Each point is reached from the start by the listed moves, each made 0, 1 or 2 times, or once backwards (-1), plus a little noise. Is the number of moves made odd or even? Then give how often each move was made.

Moves:
(1): [20.3  1.3  0.4]
(2): [-4.0 17.3  1.7]
Start: [ -5.6 -10.2   0.8]
Points:
[-12.9  24.0   4.8] => even (0, 2)
[-21.6 -31.3  -0.4] => even (-1, -1)
[26.5 27.7  4.8] => even (2, 2)

Moves:
(1): [16.0  0.0  0.7 -6.7  1.3 -0.9  1.0  1.6 -0.8]
(2): [-0.6 21.6  2.9  4.1 -1.4 -1.0  2.2  1.7 -3.2]
(3): [-1.4 -9.3 26.7  2.1 -4.8  2.1 -4.1 -2.2 -0.4]
(4): [ 5.4 -0.5 -5.1 22.1 -5.4  1.6  3.3  2.3  2.0]
(5): [ 0.7 -0.2  4.1  2.2 24.6  7.0  6.9  1.9 -5.9]
(6): [-0.9  1.7 -3.2 -3.3 -4.7 18.5  1.5 -0.3  0.0]
(7): [-3.2 -2.0 -1.5  1.9 -2.8 -4.1 30.7 -3.0 -6.8]
(8): [ 0.0 -1.2 -1.4 -3.7  0.5  1.6 -2.1 19.7 -4.4]
Start: [  5.6 -10.8   1.3   4.1  -5.3  -7.9 -13.9   2.4   1.2]
Points:
[-12.2 -21.3  22.8  10.5 -15.7  15.1 -14.8  -0.7   2.6] => odd (-1, 0, 1, 0, 0, 1, 0, 0)
[ 23.9  11.9  -5.3  22.9 -17.6   6.6  24.5   5.1  -7.5] => odd (1, 1, 0, 1, 0, 1, 1, 0)
[  9.8  -2.4  10.1  44.8 -53.4   7.0  11.8  42.3  -8.5] => odd (0, 1, 1, 2, -1, 1, 1, 2)
[ 12.2  -4.3 -22.3 -20.6 -18.3 -46.0  40.8  -3.7  -8.7] => odd (1, 0, -1, -1, -1, -1, 2, 0)
[ 12.3  13.3  30.4  60.1  27.4 -12.5  32.2  49.2 -27.6] => odd (0, 2, 1, 2, 2, -1, 1, 2)

Moves:
(1): [20.9 -5.3 -0.1 -4.8 -1.9  3.4 -2.1 -4.7 -5.1 -1.7  1.9 -4.8  1.6  8.3
  6.1 -2.0 -5.0]
(2): [  8.0  16.9  -2.1   6.6   0.3   2.4 -11.2   3.1  -1.4   6.5  -1.1   2.0
  -4.5  -3.9   3.4   5.3  -2.6]
(3): [ 1.5 -7.3 13.6 -3.1 -2.4  1.2 -4.5 -2.3 -2.9  3.4  2.9 -1.0  0.5 -0.7
  6.5  6.0 -0.2]
(4): [ 0.6 -0.6  1.1 13.3  2.9  5.4  0.7  0.8 -4.1  1.0  3.5 -4.9 -0.3 18.0
 -9.9  3.9 -2.8]
(5): [ 4.3 -1.3  3.9  3.5 20.1 -5.2 -3.0 -4.5  0.3 -1.7 -8.3  0.7 -2.9  0.4
 -2.7 -3.4  3.6]
(6): [-1.5  4.6  2.6  2.4 -4.6 12.0  0.4 -4.9  1.6 -0.2  2.7 -1.9  2.7  5.4
 -4.6 -8.0  9.2]
(7): [-1.3  2.7  3.5  2.4 -6.2  2.3 10.4  3.3 -3.1  0.6 -4.3  1.6  0.3 -0.7
  1.9  6.5  6.4]
(8): [ 0.8  1.2  2.7 -0.9  2.5  5.8  3.2 12.5 -4.5  9.1 -5.0  0.6  6.3 -1.6
  5.6 -2.2  0.1]
(9): [ 3.8  0.9 10.5  5.5  0.4  1.9  3.2 -3.5 17.4 10.4  4.7 -4.9  2.2  1.3
  5.3 -0.3  0.9]
(10): [ 1.6 -0.7 -3.1 -4.9  3.9  1.3  1.7 -5.8 -7.9 19.5  1.1 -3.4 -5.9 -2.7
 -7.3  3.8  7.1]
(11): [-0.5  4.8  3.5  3.2  2.7  1.0  7.3  1.4 -1.8 -2.8 17.3 -1.7 -9.5  0.7
  2.9 -0.7 -4.4]
(12): [ 5.0  0.3  1.1 -0.7 -2.7 -1.2 -2.1 -0.4 -2.1  1.4  6.6 12.3  1.1  1.8
  2.9 -5.4 -2.9]
(13): [ -2.4   2.7   0.4   7.6   5.2  -1.4   3.7  -2.4 -12.5  -4.9   3.2  -2.9
  12.8   3.7   5.7   1.9   3.5]
(14): [-2.0 -0.1  1.8 -4.5  4.4 -2.7 -0.4  5.8 -0.7  3.5  4.9  3.8 -1.0  7.2
  3.7  0.1  8.7]
Start: [ 13.0   0.7   0.7   2.7   2.9 -12.5  -1.5  -0.6  -3.3   1.9   3.9   6.6
  -7.4  12.4   1.0   7.7  -2.3]
Points:
[ 13.6 -18.9  23.5  18.4  26.2  -3.6  27.5  32.1 -53.9   8.7  61.6 -24.5
  14.8  72.8  28.4  22.7 -10.4] => odd (1, -1, 1, 2, -1, -1, -1, 2, 0, 0, 2, -1, 2, 2)
[ 33.5  38.7   3.6  30.9  10.7  45.3  31.4  19.1 -42.5  62.6  14.0 -21.6
 -16.5  59.5 -20.2  17.1  37.4] => even (1, 1, -1, 2, 0, 2, 2, 2, 0, 2, 1, -1, 0, 1)
[ -1.8  31.0 -23.5  27.9  28.0 -20.5  -8.6   0.6 -25.8 -15.3 -17.2  13.6
  -5.5  -2.7 -13.7   7.9  -2.1] => odd (-1, 1, -1, 0, 1, 0, 0, 0, -1, 0, 0, 0, 1, -1)
[ 48.2 -25.2 -18.5  -5.5  28.6   3.1  -0.5   7.5 -20.7  -4.8 -23.6 -16.2
  -7.0  35.5 -16.2 -14.9 -24.6] => odd (2, -1, -1, 1, 1, 0, -1, 2, -1, 0, 0, -1, -1, -1)
[-12.1  -2.0   1.6  14.9  18.6 -18.3   3.5 -18.9  -2.1 -52.4  37.6  20.6
 -24.0  13.2 -16.1 -22.2 -17.1] => even (-1, -1, 0, 0, 1, 1, -1, -1, -1, -1, 2, 1, 0, -1)
[ 13.1  36.3  18.1  30.3   2.8   2.2 -32.0   0.2 -22.7  54.6  40.4  25.6
  18.9  43.9  14.4  17.1  25.1] => odd (-1, 2, 1, 1, -1, 1, -1, 0, 1, 1, -1, 2, 2, 2)
[ 87.9   8.0  11.0  -8.1  23.1 -12.9 -49.8   5.1 -12.0  28.7  -0.5  17.5
 -23.8  11.9  29.4   9.8 -36.1] => odd (2, 2, 1, 0, 1, -1, -1, 1, 0, 0, 0, 1, -1, 0)
